Each row of a before or after table is a point. The points were changed in one or more steps. Then noise was added and the rows were shuffled. The steps act on columns, c1 being the first. What was done? A step turns or swaps two columns, mirrors them in a line or flattens them onto one, adds a multiple of one to another, or multiplies or shifts one. Angles are multiples of 10 degrees, from the lower column toward the higher: turns from -170 to 170, lines from 10 to 170 but not 90. Use the fewest steps. Two steps may share a column if one is a turn and the other turns, adds or multiplies; they go together, in the order done. Otherwise the lowest column goes first.

Before, 14 rows:
[[-1.8 -4.3]
 [ 2.2  5.2]
 [-2.4 -5.7]
 [ 3.9  2.7]
 [-0.2 -4.9]
 [ 1.1  3.3]
 [-3.4 -9.4]
 [-0.3 -2.4]
 [ 0.3  5.4]
 [ 1.7  3.1]
 [ 2.2  4.4]
 [-0.1  3.2]
 [-2.1 -3.1]
 [ 1.0 -5.1]]
After, 14 rows:
[[  4.5  -0.9]
 [  0.6  -6.5]
 [  1.7   1.3]
 [  2.3  -9.0]
 [  3.4   1.1]
 [  2.8  -1.1]
 [ -1.2  -9.8]
 [  2.7   0.6]
 [ -2.5 -13.5]
 [  2.3  -0.8]
 [ -0.4  -8.5]
 [  0.7  -0.9]
 [ -1.3  -7.0]
 [  0.6  -8.8]]
Steps: shift c1 by 1.0; shift c2 by -4.0

Before (14 x 4):
[[-2.7 -0.6 -5.3  6.6]
 [ 1.3  2.2  0.6  8.0]
 [ 0.0  1.5  1.2 -4.1]
 [-4.0  1.3 -1.9  3.7]
 [ 3.0 -3.3  4.2  1.2]
 [-5.9 -0.5 -2.2  6.1]
 [-3.2 -2.4 -3.5  5.5]
 [ 7.0 -1.6 -2.1 -1.1]
 [ 1.3 -0.6  4.0 -7.3]
 [-2.5  1.6  2.4 -6.9]
 [ 3.3 -2.8  1.7 -5.7]
 [-4.2 -0.1 -3.0  3.5]
 [-2.1  1.3 -1.6  5.5]
 [ 5.0 -3.8 -0.3 -2.4]]
After:
[[ 1.2 -0.9 -1.0 -4.1]
 [-1.4 -0.4 -0.3 -8.4]
 [ 2.4  0.6  2.1  6.1]
 [ 4.2  4.6  1.2  6.8]
 [-6.5 -3.3 -2.5 -0.1]
 [ 3.0  2.6 -0.7  4.9]
 [ 1.4  2.2 -1.1  8.5]
 [ 0.4  3.7 -0.2  7.0]
 [ 0.3 -2.6  4.3  6.3]
 [ 3.2  0.4 -1.6 -7.1]
 [-3.9  0.2 -1.1 -6.0]
 [-6.4 -0.3 -1.4 -2.0]
 [ 3.8  1.8  0.2  4.2]
 [-4.5  0.4  4.6 -1.1]]
Steps: turn c1 and c2 by -140 degrees; turn c3 and c4 by -30 degrees
